Each row of a before or after table is a point. One or more steps were done to the points. Then noise was added and the rows were shuffled. The steps act on columns, c1 being the first. What was done? A step turns or swaps two columns, mirrors them in a line or flattens them onto one, adds a multiple of one to another, or multiplies or shifts one. Angles are multiples of 10 degrees, from the lower column toward the higher: turns from -170 to 170, lines from 10 to 170 but not 90. Use the fewest steps. Two steps may share a column if one is a turn and the other turns, adds or multiplies; they go together, in the order done. Otherwise the lowest column goes first.

Before (8 x 2):
[[-18 -15]
 [-12   3]
 [  9  15]
 [  8  -4]
 [-15 -12]
 [  6  -1]
 [  1 -19]
 [ 19  35]]
After (8 x 2):
[[ 57  70]
 [ 17  -2]
 [  3 -38]
 [-36   6]
 [ 27  31]
 [-44 -24]
 [ 25  -8]
 [-54 -30]]
Steps: multiply c1 by 3; multiply c2 by 2

Before (8 x 6):
[[  7  -6  26   5 -36   2]
 [-36 -19  33 -10   7  21]
 [-24   4  39  16  26  35]
 [-16 -42 -48  57 -15  16]
 [-16  -2  29  -6   8  56]
 [-19 -15  34 -27   3 -31]
 [ 22  22  15 -24  -1  13]
 [ 60  -5  19 -12 -10  14]]
After (8 x 6):
[[ 46   8  -5  19 -43 -22]
 [ 34 -31 -10 -22  31  -8]
 [ 50 -38   4 -15 -19  -3]
 [ 31  -2  -6   2 -55  -2]
 [-26 -84  43  28 -13  20]
 [-22 -12 -58  28 -10  12]
 [  2  46 -27  -9 -12   1]
 [ 16 -16 -20  18   7  34]]
Steps: turn c1 and c3 by -130 degrees; add -0.7 times c3 to c4; multiply c2 by 2; mirror c5 and c6 in the line at 130 degrees

Before (11 x 9):
[[-18  40   1 -54   0  22  10  18  54]
 [ -7   2   6  17  17 -21 -29  -4 -25]
 [ -5 -25 -11  18 -44  18 -22  -9   9]
 [ 18 -22  -4  -7 -53 -10 -23 -22  -2]
 [-21  29 -14 -47  -6 -15  35   4  19]
 [-28  33  12   7 -12  -7  -8  37 -20]
 [-22  72  37 -18   8 -10  13   6   6]
 [ 36  40  -3 -34  10   1  42  13   7]
 [  6  52 -37 -44   4  45  26 -27 -35]
 [ 12 -21  -3 -18 -21  25  40 -26  15]
 [ 17 -20 -31  22 -48 -12   5 -28  45]]
After (11 x 9):
[[-11   3  23  14  13  16 -30 -17 -22]
 [ 21 -21 -67  -2 -52  -7 -18 -23  -3]
 [  9  51 -17 -43  31 -52  23   7 -37]
 [-21  41  -1 -54   1  -2  12  26  53]
 [ 10 -22 -26 -16 -17 -33  42  -3  12]
 [-20  32 -16 -47   5  14  37  -9  19]
 [-19  76  32 -18 -21  11  13  -1   4]
 [-29  36  -8   8 -21  29  -6  24 -17]
 [ 34  40   9 -34  17   5  40   9   8]
 [ 15 -21 -78  23 -26  -6   3 -30  46]
 [ -3 -29 -59  19 -42 -22 -21   7  13]]
Steps: multiply c5 by 1.6; turn c3 and c5 by -50 degrees; mirror c6 and c8 in the line at 70 degrees

Before (14 x 14):
[[ 54  -2  -8 -33 -38   5 -28 -15 -18  37  26   3  36  -2]
 [ 43   4   8  21  39  36 -42  -2  -7   7   7  13  44  38]
 [ 70 -26 -10  20  23 -36  22 -30 -73  37 -32   0   4  10]
 [ -7  52   5 -29  43 -17  -9 -26  25  11  24  27  -3  10]
 [ 18 -47   7 -26   3  15 -10  41  12   5 -15  15 -30 -19]
 [ 33 -26  32  30  35   7  -3 -12 -57  49  23   6  43 -27]
 [  1  -9 -12 -27  38  12 -36  16  -2  58 -24 -29   0   7]
 [-38 -74  20  14  21  -4  -4  -3 -17  56  -6 -14  35  17]
 [ 42 -14  19  38  -3 -35  -3   6   6  14 -27  14 -15 -24]
 [ 58 -45  26   4  18 -31  32 -10  26  26 -31  -1   9  -3]
 [ 12  46 -20 -36  47  -9   9 -23   2 -29  11 -42  28  30]
 [-14 -29   5 -16  19  -6  -5  37 -19  17  -3  32  54 -28]
 [-13  10  30 -29  19   3 -32 -11  -9  10 -39   8   1  -1]
 [-30 -14  -3 -13 -29  52  16   4   4  23 -37   9  45   5]]
After (14 x 14):
[[-12 -50   7 -18  11  -8 -29  40  13  -3 -22  13   8 -28]
 [ 20 -23  -9  15  -2  35  17 -31 -72  37 -76   1  27  16]
 [-20 -15  -4 -14   1 -66  45   3   5  18  -1   9 -34   1]
 [ 28 -19  19  42   8  25 -13   6   6   7 -49  13   3 -11]
 [  8  50   6 -32 -23  21  -7 -26  27  -2  21  28  36   1]
 [ 19 -53  25   3   8  28  27  -9  27  27 -65  -1  24  -2]
 [  1  53 -21 -44 -33  17  29 -22   1  -7  -2 -41  37  15]
 [-27 -35  33  36 -44  30  31 -13 -57  46  -8   4  18 -15]
 [-32   0  -7 -31 -21  45  10 -16 -19  35 -26   3 -58 -13]
 [-49   2   8   5 -71  11   8  -1  -7   1 -31  11   2  43]
 [ 19 -79  19   7 -34 -22  25  -3 -18  63  26 -15   7  22]
 [ 12 -31   5  -5 -43  -6  38  37 -21   0  10  32  -5 -30]
 [ 15   2  29 -27 -31 -34 -20 -10  -9   6 -17   8   4  -9]
 [ -1  -7 -11 -27 -43 -21 -22  16   1  72 -15 -30  17  -1]]
Steps: turn c1 and c11 by -50 degrees; turn c1 and c6 by 120 degrees; add -0.3 times c3 to c2; turn c4 and c14 by 20 degrees; turn c7 and c13 by -50 degrees; turn c5 and c13 by 120 degrees; add -0.5 times c12 to c10

Before (12 x 24):
[[  2 -25  36  -4  41   3  -5  17  28  29  48 -29   6  25  37 -23 -43 -31
  -19  32  44  19 -32   8]
 [ 15  56 -43  -7 -34   4  12   3  17   9  -4  32  12  19 -25 -21   0 -25
  -29   7   7   1  -2 -49]
 [ 52  19 -16  -2  19  14   7  13   8   1  20 -14 -17  -2 -38  32 -30  38
  -11   3  77 -12 -33  24]
 [ 29  -9  -7   6 -16  -5   9   0  33  -8 -28 -23 -18  -3  -7   3  68  -6
   11 -46  18  13 -33 -32]
 [  6  29 -24  18 -29  65  -6 -19   7  10 -46  30  24  18 -21  22 -38 -49
  -11 -13  -4  -9  24 -52]
 [-19  15 -17   2 -26   3 -38 -20  41  -7 -56 -11 -31   2  43 -28  30   2
   41 -32  37   9 -52   1]
 [-19  -8  -9 -19  45   4 -27  -2  -6  21  22   0  -6 -20  18  18   2   5
  -23 -27  82 -26 -50  15]
 [ 17  13   0 -16  26 -10   9  12 -16   0  36  -1 -45   5  15  26 -48 -23
  -20   6  59 -16  12  12]
 [  4  -3 -42  23 -44  10 -32 -14 -13  46 -31  12  -9  35 -22 -31 -35 -25
   10  -6   1  -6   8 -47]
 [-28  27  -8  16 -55   3  -2 -11   9  34   1   3   3   7 -30 -17 -12  -5
   20  21 -15 -30  17 -16]
 [-27  -7  -1 -39  66 -31  12  -6 -11 -22  35   9  10  -2   7   3 -20  -1
   17 -12  46  25 -59  18]
 [-28  -4 -21  -3 -88  -3   0 -15   6   9 -34  37  17  -4 -50 -24 -32 -51
  -15   6  -2  -6 -29 -21]]
After (12 x 24):
[[  15  -10   -7    2  -15   -4   -9    1   32    8  -27  -24  -21   -5
     3    5   65   -7    9   12   20   15  -32  -45]
 [   0   29  -21   17  -24   39    7  -18    5   -3  -45   28   22   57
   -22   24  -42  -47  -12   47    3  -14   24  -87]
 [  18   16  -15   -4   17   11    2   12    6    9   21  -17  -17    6
   -10   33  -29   38  -12   64   88  -11  -29   -3]
 [ -11   -6  -19   -2  -85    2    7  -15    8   -1  -31   37   17   -6
   -48  -18  -33  -51  -16   70   17   -8  -30  -50]
 [ -11   26  -10   12  -57    0   31  -11    7   -1    4    3    0   10
   -32  -15  -12   -8   17   80   -3  -30   16  -26]
 [  -9   -5   -4  -41   67  -19  -22   -8  -11   14   38   12    7  -22
    22   -1  -18    0   17   47   42   25  -59   17]
 [  -6   17  -22    3  -26    4   -6  -24   41  -37  -56   -9  -32    3
    55  -28   24    1   45   23   22   14  -53  -29]
 [   2   -2  -43   24  -43  -15   46  -17  -18  -35  -33   12   -9   31
   -23  -30  -34  -25    7   55   13   -3   10 -110]
 [  -1  -26   35   -7   43  -14   28   12   25   -8   45  -29    4   21
    46  -24  -45  -30  -15   87   23   17  -31   64]
 [   9   58  -42   -7  -34   -8    9    2   20   12   -2   32   12   18
   -20  -25    2  -25  -30   64   13    1   -4 -110]
 [   5   13   -1  -14   28  -12    1   12  -16    8   37   -5  -50   -5
    35   26  -46  -24  -20   66   53  -17   10   12]
 [  -8   -9  -11  -19   46   17   20   -2   -4  -25   25   -1   -4  -14
    42   18   -4    3  -22   35   71  -30  -50   -2]]
Steps: multiply c1 by 0.4; add 1.5 times c3 to c24; turn c6 and c14 by 40 degrees; swap c7 and c10; turn c15 and c21 by -20 degrees; shift c20 by 60
